Each row of a before or after table is a point. One or more steps were done to the points. Then noise was added and the rows were shuffled. The steps act on columns, c1 being the first. Name the steps. A step turns or swaps two columns, mirrors them in a line or flattens them onto one, adds a multiple of one to another, or multiplies or shifts one. Angles are multiples of 10 degrees, from the lower column toward the higher: turns from -170 to 170, lines from 10 to 170 but not 90. Use the fewest steps. Two steps may share a column if one is a turn and the other turns, adds or multiplies; they go together, in the order done. Otherwise the lowest column goes first.

Before, 12 rows:
[23 28]
[-26 9]
[30 -22]
[-12 2]
[-22 15]
[-1 1]
[27 -44]
[-3 -60]
[-2 19]
[-15 -17]
[-40 23]
[-4 -25]
After, 12 rows:
[-37 4]
[-9 26]
[45 -1]
[-43 25]
[13 -19]
[3 23]
[-26 58]
[9 7]
[2 -1]
[-6 -36]
[25 -2]
[23 3]
Steps: turn c1 and c2 by -150 degrees

Before:
[-2 -5 3 25 11 -7]
[4 22 -5 15 -7 -13]
[5 4 12 -38 60 -31]
[33 -4 -24 16 -2 2]
[-24 6 6 -9 2 -1]
[-15 0 2 -26 -1 11]
[14 -16 -12 -12 -22 -27]
[-3 19 -2 14 -19 36]
[-54 25 -5 -14 -27 -27]
[0 29 11 -9 -16 -13]
[1 26 9 -28 17 6]
[-15 1 -21 -15 -10 19]
[49 -41 10 -21 -7 7]
After (13 x 6):
[-5 -6 4 -30 -3 12]
[-47 39 13 -31 -26 -27]
[-9 2 16 12 -19 34]
[-19 6 5 -20 0 -2]
[26 -5 -22 25 -6 1]
[11 22 -2 -27 19 8]
[14 20 -29 -33 60 -30]
[54 -47 18 -4 -7 6]
[17 -2 5 -6 -19 -26]
[5 36 22 -8 -16 -12]
[-1 28 0 16 -6 -12]
[-12 1 -6 23 13 -8]
[-8 -10 -14 -19 -10 18]
Steps: turn c1 and c4 by 20 degrees; add -0.5 times c6 to c2; add -0.7 times c5 to c3

Before, 8 rows:
[4 21 -14 -23 3 10 13 -11 -4 -46 -19]
[10 18 5 -13 11 13 4 -2 -24 -27 -18]
[10 16 -4 0 2 15 -1 -15 -1 -27 -8]
[-32 -6 7 20 12 -10 23 2 10 -11 9]
[31 0 -9 -3 18 12 9 3 -20 -28 -1]
[16 -50 -20 28 4 15 -7 5 -18 -11 -24]
[-10 -5 -8 11 14 -13 1 17 1 -2 5]
[-27 -3 6 -2 21 -15 1 -2 -2 -16 22]
After (8 x 11):
[12 -15 4 -12 12 -12 32 -9 -28 15 -13]
[17 62 25 5 5 0 23 -20 1 -3 -15]
[-28 2 -13 3 24 7 -5 15 -3 5 16]
[-33 11 -12 -5 13 3 -19 2 20 25 9]
[12 -11 13 -9 2 -10 34 6 -2 8 -15]
[-9 10 -4 -2 15 15 -6 -8 7 1 13]
[32 6 16 -5 17 -4 46 -3 -18 20 1]
[4 -28 17 0 3 0 41 -3 -15 29 -21]
Steps: turn c7 and c10 by 110 degrees; add 0.7 times c1 to c7; turn c4 and c9 by 30 degrees; turn c2 and c4 by -140 degrees; turn c3 and c6 by -140 degrees; mirror c8 and c11 in the line at 70 degrees

Before, 13 rows:
[0 -1 -16 7 -24 -26 24 27 4 7 -14 -18 -4 -27 1 11 0 -16]
[5 7 21 15 -18 7 21 -2 9 40 -7 10 6 -24 -3 -22 8 15]
[-1 -1 -7 2 6 -10 16 23 8 -6 -6 -28 -10 -14 24 -8 -6 -1]
[10 -4 18 7 -26 -9 -8 17 -8 -5 -8 -9 -12 3 11 2 -6 -8]
[-4 -1 -5 7 -19 11 -8 13 -8 1 1 -24 -23 0 23 -11 19 -9]
[3 -4 -6 -7 23 -23 -4 18 19 29 10 15 -5 -3 -9 3 11 39]
[9 11 -12 -10 -9 9 -1 27 -24 23 -21 -28 -9 20 19 5 32 20]
[11 7 -4 16 12 1 -3 -4 -21 17 -33 3 -6 28 28 -26 -14 0]
[-4 22 5 -11 2 -21 4 15 -11 10 10 -2 -10 -4 10 -4 -3 2]
[1 -2 -5 -1 -10 2 -11 12 -7 7 -25 -8 -12 3 -12 6 -8 11]
[-12 18 -15 8 -10 -19 10 13 -7 -22 11 -8 4 -9 30 16 9 4]
[15 12 -18 19 15 5 14 6 -27 -13 -3 18 2 -6 14 0 8 8]
[11 6 2 -8 -7 -26 -7 -6 6 11 -20 -2 -7 -19 17 16 17 17]
After:
[-8 -4 -4 -7 -12 11 -3 -20 18 -29 14 8 -5 -4 -17 -18 34 35]
[-3 17 -13 7 19 8 10 -17 -8 17 -6 12 4 16 59 -2 -1 5]
[1 11 -11 -10 11 -17 1 3 -21 -14 -25 -22 -9 -26 39 5 26 21]
[11 -2 19 8 20 1 -10 -10 -9 7 -7 -9 -15 1 23 17 -34 -9]
[-10 22 5 -12 -5 9 3 -20 -10 -10 -1 10 -8 -2 19 2 -1 1]
[0 -4 -5 -3 12 -3 -12 -2 -9 -6 -9 -25 -12 -4 -24 4 -18 9]
[-10 0 -17 8 24 10 24 -27 6 -17 -20 -15 -4 22 3 11 -25 -15]
[-6 -1 -3 7 3 -13 -7 4 -7 -1 -23 3 -19 0 45 21 0 -8]
[8 7 -3 16 -30 2 -4 3 -21 -9 3 -34 -5 -33 58 7 -2 1]
[-19 5 22 16 -5 -4 20 9 9 -46 10 -7 5 7 -7 29 -11 14]
[2 6 2 -10 16 18 -5 -18 6 -19 -3 -21 -4 12 34 -3 12 19]
[21 10 -17 17 -7 -6 14 1 -27 11 20 -3 3 12 29 -11 21 8]
[-1 -2 -8 2 -11 -2 15 -12 12 0 -28 -6 -10 13 48 0 -1 -2]
Steps: turn c10 and c14 by -160 degrees; add 0.5 times c10 to c1; add 1 times c5 to c17; turn c5 and c16 by -130 degrees; multiply c8 by 0.4; turn c6 and c8 by 130 degrees; swap c11 and c12; multiply c15 by 2

Before (14 x 32):
[-5 6 -4 16 7 27 -1 -29 7 -14 -1 -17 2 -12 19 -7 14 -4 -6 -19 -17 7 3 3 -5 -7 1 -6 -5 17 3 -16]
[31 -21 -2 2 -9 -2 -7 -13 -7 20 -9 -19 6 13 8 -8 -9 -3 29 -17 -15 14 4 2 -18 24 -7 -1 1 -1 -7 8]
[2 -14 9 26 -1 -3 -1 -12 -15 9 4 43 0 3 6 -12 -25 4 14 -9 -14 17 -2 10 5 -3 41 22 7 17 2 -12]
[-15 5 -5 23 -43 2 -5 8 10 10 -13 -14 -4 -14 0 -10 8 17 -8 -19 9 -21 5 -1 14 -5 0 -7 16 0 0 -11]
[-4 14 -7 -14 8 -9 -4 5 16 19 9 -16 -7 -16 -3 2 11 7 0 -16 -19 3 -2 -1 16 -7 8 -5 -2 10 1 -19]
[-8 11 -7 26 6 -8 -9 8 -10 9 8 -11 0 -15 -3 3 -14 -3 5 -22 -16 -6 -25 8 29 9 -8 16 -4 5 8 -10]
[-7 -1 -10 27 1 -6 -1 6 -14 -5 8 -18 4 -13 4 -7 18 16 6 -15 -14 -22 -10 -25 3 7 46 11 -5 20 9 4]
[-17 -2 3 -30 -12 17 -23 8 23 21 11 -20 -18 -6 1 -8 1 8 -6 26 -8 3 -20 1 -15 15 -2 -10 -4 -12 -4 -16]
[-16 -3 -10 0 0 0 -12 3 -15 -5 7 6 6 -2 -1 -10 16 8 -5 0 6 20 -3 9 -18 -8 3 -7 -1 10 -11 8]
[-6 8 -9 -7 6 6 -6 -41 -9 11 4 -8 7 13 -1 22 15 -4 -4 -23 6 6 -4 6 16 -4 -7 -8 1 -10 2 4]
[-4 -14 -8 24 8 -11 -3 -21 -15 5 -6 1 6 -10 -5 26 17 -2 2 -15 9 10 -10 0 -15 26 -8 1 0 19 7 -13]
[9 15 -9 26 3 2 -8 -9 21 15 6 -5 -20 3 7 8 -9 15 3 -19 -4 19 -5 9 -14 -2 1 -8 -5 15 1 -9]
[-6 1 13 27 4 28 -2 -4 -8 18 8 -20 -3 14 -3 5 6 -3 -7 -23 -2 -4 -18 -21 -3 -6 11 -3 -5 16 -9 -9]
[-10 10 25 -56 -1 -6 -3 3 -10 10 8 -4 4 3 42 -11 -8 0 -10 -19 -17 20 -5 -6 -7 -8 60 -4 -2 16 -1 -2]
After (14 x 32):
[-9 0 12 20 4 28 -3 16 5 -7 10 -20 0 11 -3 6 6 -4 -19 -22 -3 4 -2 -21 2 -11 10 -3 -6 13 -22 -9]
[-7 8 -8 -3 4 8 -7 24 -17 10 8 -6 31 12 2 24 14 -2 8 -23 9 6 -4 5 1 -3 -9 -8 0 -9 -3 5]
[-5 16 -9 -10 8 -9 -6 16 -16 -12 11 -18 -9 -18 -4 4 11 11 13 -15 -19 -14 -3 -3 -4 -7 7 -6 0 9 0 -19]
[-6 6 -6 14 7 26 -2 4 3 24 -1 -22 22 -15 21 -11 12 -6 -8 -19 -18 -9 2 5 8 -7 0 -5 -5 17 7 -16]
[-13 -2 -9 4 2 1 -13 -8 10 -1 8 8 5 0 -1 -11 16 8 4 -1 5 8 8 9 30 -10 -2 -9 -5 9 -9 5]
[-15 6 -5 19 -39 4 -3 7 -7 -10 -15 -13 -8 -14 -1 -9 9 12 -15 -20 8 0 5 -3 -27 -6 0 -8 15 0 4 -9]
[-2 -12 -4 12 7 -11 -1 11 11 8 -6 3 17 -9 -6 27 13 -3 -25 -16 7 7 -12 -1 16 28 -7 3 0 19 -4 -12]
[-8 7 24 -19 0 -5 -5 3 -1 -12 6 -5 0 3 44 -13 -8 -4 54 -20 -18 3 -1 -6 25 -10 58 -3 1 19 -4 0]
[-1 -15 11 0 -4 -5 -1 12 -12 -1 4 43 7 5 7 -14 -26 4 -29 -8 -13 9 -2 9 19 -1 44 21 8 17 -1 -12]
[11 15 -7 12 4 -1 -8 25 8 3 6 -3 -12 3 9 8 -9 14 -22 -21 -4 -26 -4 8 15 -1 -2 -8 -4 15 -7 -10]
[-7 -3 -10 6 -2 -4 -2 -7 5 -3 7 -21 1 -11 6 -5 18 19 -26 -16 -15 22 -16 -24 -16 7 43 14 -5 24 -4 6]
[-17 -3 2 -9 -11 20 -22 22 17 -10 9 -21 -19 -5 1 -9 2 6 29 28 -8 -22 -9 2 -2 12 -2 -8 -4 -13 -16 -16]
[-7 11 -4 7 4 -11 -8 2 -28 -13 7 -14 -5 -14 -2 4 -15 -2 -22 -22 -17 10 -24 8 -10 8 -8 19 -4 5 -13 -9]
[27 -19 -2 -23 -10 -4 -6 18 11 -8 -11 -21 12 12 11 -6 -12 -1 -16 -13 -12 -1 9 4 18 25 -10 0 -2 -2 -1 10]
Steps: mirror c4 and c19 in the line at 150 degrees; turn c8 and c13 by -40 degrees; turn c8 and c10 by -130 degrees; turn c9 and c22 by -110 degrees; turn c9 and c25 by 110 degrees; turn c23 and c31 by 50 degrees

Before, 8 rows:
[57 54 3 0 3 -2 30 38 40 -3 31 9 -19 -15 13 29 24 -22 -15 1 38 13 -31 -9 3 -20 29 25 5 7 -16 -10 28 43 24 1 14 -4 -13 -31 -29 10 -30 -4 38 -30 29 22 0 8 17 -9 -22 17 12 -22 32 -8 -19 -43 -16 3 -39 16]
[-24 -15 -24 -51 -54 -26 6 -6 17 -8 -26 -47 -47 -31 -15 -20 -36 15 33 55 -1 -46 -15 -57 29 9 -34 -14 -31 -38 -6 21 15 9 -12 -42 -44 24 -1 20 -20 53 7 0 -2 -40 -5 -8 -16 -14 -43 -3 7 -8 -36 18 60 -59 11 1 -23 40 1 18]
[20 53 11 15 4 12 -11 -24 -17 -15 7 -11 12 17 -6 0 32 13 -7 -22 13 11 -1 8 46 -32 16 9 19 4 24 32 -10 -18 3 26 27 -4 -4 -25 2 9 6 -9 9 9 -34 -35 3 -7 1 27 40 -31 12 -3 6 14 6 17 22 -1 38 17]
[31 43 23 24 9 27 -22 -16 -1 -11 -1 8 3 17 -26 11 13 -7 -18 -9 -4 23 -12 7 20 -10 -3 5 7 13 0 48 0 -6 -1 -11 26 -9 7 -22 14 8 20 14 9 14 -1 -13 -1 35 -20 27 7 -27 11 25 16 31 24 -3 10 8 18 1]
[22 35 6 0 2 9 1 29 28 -2 12 7 -21 -12 15 9 30 -34 11 -1 -5 -15 -23 -13 9 -15 0 15 18 41 -8 -27 -14 47 -10 12 31 -2 -23 -25 -34 -7 -19 9 15 -13 -3 42 6 -14 4 -20 -39 0 11 -5 6 -10 -20 -23 -6 -17 -45 8]
[3 3 -8 -22 -3 25 18 42 43 32 -4 9 5 13 10 -9 23 -26 12 28 -10 -13 -21 -45 27 7 -6 10 9 7 -40 -28 -27 27 -25 29 39 44 17 -56 -25 3 -34 1 15 5 6 44 16 21 -28 -25 -37 -7 36 -2 -9 16 -27 -21 13 -9 -27 10]
[5 32 0 -13 -21 -28 -23 -26 2 -20 -23 -34 -17 -5 -3 -3 9 27 19 19 20 -9 0 -3 -10 -24 -21 -14 7 -19 18 38 42 -27 30 -19 -4 -13 -30 18 28 24 3 7 0 -48 2 7 0 -4 -9 39 43 -17 -28 13 26 -9 10 -1 -13 18 3 9]
[-9 34 -8 -20 -24 -26 -11 2 17 -32 -3 -3 -26 -9 -44 -9 -9 18 3 11 32 -9 6 -15 -9 7 5 0 -9 -13 29 50 24 -25 23 -26 17 -6 -19 -1 12 22 -11 12 -1 -20 0 -31 11 -6 -35 43 27 -14 -33 37 34 -17 12 -3 -19 22 14 -9]
After, 8 rows:
[-10 36 -10 10 -23 -25 -10 3 17 -33 -27 -3 -28 -11 -45 -8 -9 18 2 -19 39 -10 4 -15 -5 -5 5 -1 -7 20 30 52 -23 -25 24 -26 19 -6 -21 -3 13 22 -11 11 -2 -20 -2 -31 11 -8 -34 46 27 -13 -32 -23 27 -19 -13 -1 -18 18 12 -8]
[23 34 6 -2 6 10 2 26 28 -4 -1 8 -24 -12 12 8 30 -32 11 -1 1 -14 -24 -13 8 15 1 17 20 -42 -10 -26 7 49 -12 12 32 -2 -22 -26 -34 -6 -17 10 16 -13 -3 43 7 -13 5 -20 -39 2 13 13 -13 -11 -16 -24 -8 -16 -45 7]
[4 32 1 18 -21 -29 -22 -26 2 -21 -24 -39 -17 -4 -4 -5 12 26 19 -13 23 -9 1 -5 -7 -15 -24 -14 6 25 19 38 -39 -27 30 -19 -4 -15 -28 19 28 22 5 8 1 -46 2 8 0 -5 -10 41 43 -18 -30 22 22 -11 -10 2 -14 18 4 9]
[-24 -12 -23 53 -52 -28 4 -5 14 -8 -15 -47 -47 -30 -16 -20 -37 12 31 -49 13 -46 -17 -56 29 -28 -32 -13 -29 41 -6 20 -7 8 -11 -43 -43 23 2 20 -22 55 6 -1 -2 -40 -5 -10 -16 -16 -40 -2 8 -8 -38 -8 38 -58 -44 1 -22 40 -1 18]
[3 3 -9 27 -2 24 17 43 44 32 4 10 4 15 11 -10 25 -25 12 -23 -6 -12 -21 -45 25 -7 -5 10 9 -10 -41 -29 24 25 -25 31 38 43 20 -56 -24 4 -34 1 14 4 7 44 18 22 -30 -24 -36 -7 35 -6 -28 17 -7 -19 14 -9 -26 9]
[32 43 20 -8 8 27 -24 -17 -1 -10 -25 9 1 17 -25 12 11 -10 -18 24 -4 24 -12 7 18 2 -5 6 6 -10 -1 48 -4 -4 0 -13 26 -11 5 -23 15 8 20 12 9 17 -2 -11 -2 35 -17 27 7 -26 11 -5 28 31 -3 -4 8 7 16 1]
[19 53 11 -24 6 12 -10 -23 -17 -16 -14 -11 14 16 -7 -1 31 12 -9 14 12 10 -1 9 45 16 14 11 18 -4 23 31 8 -20 6 23 27 -5 -3 -24 0 7 7 -11 10 9 -34 -35 1 -9 0 27 41 -31 12 27 7 15 3 17 22 -2 40 19]
[59 55 1 2 1 -1 31 38 40 -4 17 6 -21 -15 14 30 22 -21 -16 0 52 13 -28 -8 3 37 27 25 2 -2 -16 -10 -30 43 22 1 15 -2 -13 -31 -28 11 -30 -4 37 -29 30 21 -1 8 17 -9 -22 17 11 21 -1 -9 -22 -45 -16 3 -41 15]
Steps: swap c4 and c20; turn c11 and c26 by 110 degrees; turn c11 and c56 by 120 degrees; turn c57 and c59 by -60 degrees; turn c21 and c59 by 20 degrees; turn c30 and c33 by -170 degrees
